Each wall is flat, endless, passes through zero and stands at right angles to its row. A trip goes straight from one point to another. Which walls does it cross, in order?
In the rows, 128 means zero.

Walls:
(1): 156 163  91
(2): 135 104 111
(3):  72 140 125
(4): 202  88 180
(5):  64 131 154
(6): 138 129 167
Trips:
151 139 171 to 138  72 175 => 5, 2
102 159 161 to 163 118 189 => 4, 3, 5
102  69 108 to  82 221 130 => 2, 1
120  93 104 to 152 133 111 => 3, 1, 4
205 123 105 to 197  96 187 => 6, 1

Walls:
(1): 118 178 136 110 154 122 119 160 139
(2): 135 145   7 173 131 157 120 157  88
(3): 130 156 136 108 113 156  99 149 150
(4):  98  62 109 129 118 141 164 160 121
(5): 134  87 185 166  55 117 181 164  81
(6):  72 103  81 153 100 182  98  82 191
(7): 134 139 157 159 119 149 143 105 183
(8): 166  59 194 114 137 110 163 156 153
Trips:
101 112 121 200 122 112  89 137 103 to 186 155 136 128  23 124 118 120  83 => 4, 6, 3
 82 120 116 120 128  57 135 138 120 to 117 165 131  96 164 149 170  83  81 => 5, 4
119 148 149 102  85 100 112 176 124 to 184 182 116 119 189  68 133 180 110 => 2, 5, 3
167 145 117  88 110 123 119 157 155 to 158 121 133 154 130  95 100 105  73 => 2, 5, 1, 3, 8

Walls:
(1): 176 145  90 131 112  38 145 170 110 130 130 166  83 179 161 189 247  74 106  79
(2):  65 157 154 149 169 181   8  43 133 143 150 158  88 139 127  99 140 127 132 160
(3): 175 136 114 154 153 201 122  99 147  87 126  96 106 136  85 137  81 123 124 118
(4): 153  94 124 129 181 140 181  95  87 124 183 174  56 135 112 115 142  63 160 143
(5): 125 127 102  74  91  76 106 116 111 197 117 114  77 126 106 149 154 131  47 139
(6):  85  83 142 133 193 164 197 124 128 139 196 100 128 139 132 119 187  75 102 107
(7): 120  78 114 148  91 110 159 113 105 182 124 143 175 138 148 120 122  98 172 110
(8): 127 101 128 140  96  80  35 144 102 147 157  66 160 155 135 145  56 124 173  70
Trips:
101 139 139 107 125 112  89 133 104 118 129 125 191 113 116 154 103 184  55 114 to 146 178 127 155 128 159 127 102 193 124 102 128 102 121  48 161 102 121 110 194 => 3, 8
135 143 115 132 162 150 187 110  95 103  92 177 158 149  96 112 139 149 123  89 to 104 109  70 101  52  74 150 137 120 182  26  88 129 108 190 150 186 133 103  86 => 3, 4, 5, 6, 8
107 220  89  87 135 123 164 169 141 129 122  59 109 130 184 213 165 120 104 154 to 146 173 155 130 155 113  62 157 120  78 115  96 149  91 110 103  56 193  65  94 => 6, 3, 8, 1, 2, 5
